Each row of a before or after table is a point. One or more steps were done to the points. Then noise was added and the rows were shuffled. The steps act on columns, c1 being the first. Write out the steps. A step turns or swaps two columns, mirrors them in a line or flattens them onto one, adds a multiple of one to another, or multiplies or shifts one. Angles are multiples of 10 degrees, from the lower column toward the higher: turns from -170 to 170, lines from 10 to 170 but not 90. Use the fewest steps. Two steps may share a column if one is a turn and the other turns, adds or multiplies; they go together, in the order done. Otherwise the lowest column goes first.
In the rows, 128 means zero.

Before (8 x 3)
[[122 202 138]
 [136 168 185]
 [120  89 121]
 [128 105 121]
 [145 116 105]
 [114 120 116]
 [155 111 112]
 [131 118 145]]
After (8 x 3)
[[120 141 106]
 [205 122 144]
 [117 127 165]
 [116 115  78]
 [171 113 240]
 [105 105  99]
 [ 89 146 114]
 [102 130 113]]
Steps: turn c1 and c2 by -100 degrees; multiply c3 by 2

Before (11 x 6)
[[125  80 186 125 152 116]
 [122 117 178 139 139  87]
 [118 112  77 147 117 142]
 [148 126  95 159  94 179]
 [133  99  82 163 142 170]
 [141  89  59 157  82 170]
 [ 91 147 135 139 142 139]
 [133 102 188 104 142  98]
 [115 157 144  94 162 143]
 [ 94 139 155 136 138 164]
 [160 111 170 150 154 101]]
After (11 x 6)
[[ 83 114 147 146 132 101]
 [ 88 183  52 175 128 146]
 [156 134 177  92 101 129]
 [156 122 158 162  98 151]
 [114  83 134  74 130 118]
 [114 148  65 160 119 122]
 [ 89 136  69 184  94 142]
 [113 104 126 145 134  91]
 [141 143 171 121  76 123]
 [165 127 171 147 115 116]
 [ 79 154  82 180 147 153]]
Steps: turn c1 and c6 by 80 degrees; turn c2 and c5 by 130 degrees; shift c3 by -10; multiply c4 by 1.6

Before (9 x 9)
[[ 83 119 140 160 143 106  94 155 128]
 [151 140 110 139 161 171  75 143 150]
 [143 168 146  94 109 106 100 158  57]
 [ 72 112  74 117  92 139 144 106 148]
 [118 153 138 118 130  78 112 121 128]
 [149 143 165 116  70 118 165 165 131]
 [157 100 158 115 102  60 111 133 117]
 [ 79 100 148 135 188 143 103 136 135]
 [134 159 133 197 128 100 181 143  85]]
After (9 x 9)
[[142 139 155 126 124 164 116 154 124]
 [102 135 108 137 134  85  66 116  89]
 [145 143 113 159  72 138  68 164 179]
 [173 119 166  88 165  90 178 102 147]
 [116 115 143 160 131 179  79 175 154]
 [120 133  94 151 161 145 140 161 177]
 [ 66 139 134  89  93 138 221 159 154]
 [155 118 102  84 102 132 148 123  74]
 [133 125 118  73 123 135 152 163 118]]
Steps: turn c1 and c4 by 130 degrees; add -1 times c4 to c7; multiply c2 by 0.4; turn c6 and c8 by -40 degrees; turn c3 and c6 by 130 degrees; turn c5 and c9 by -120 degrees
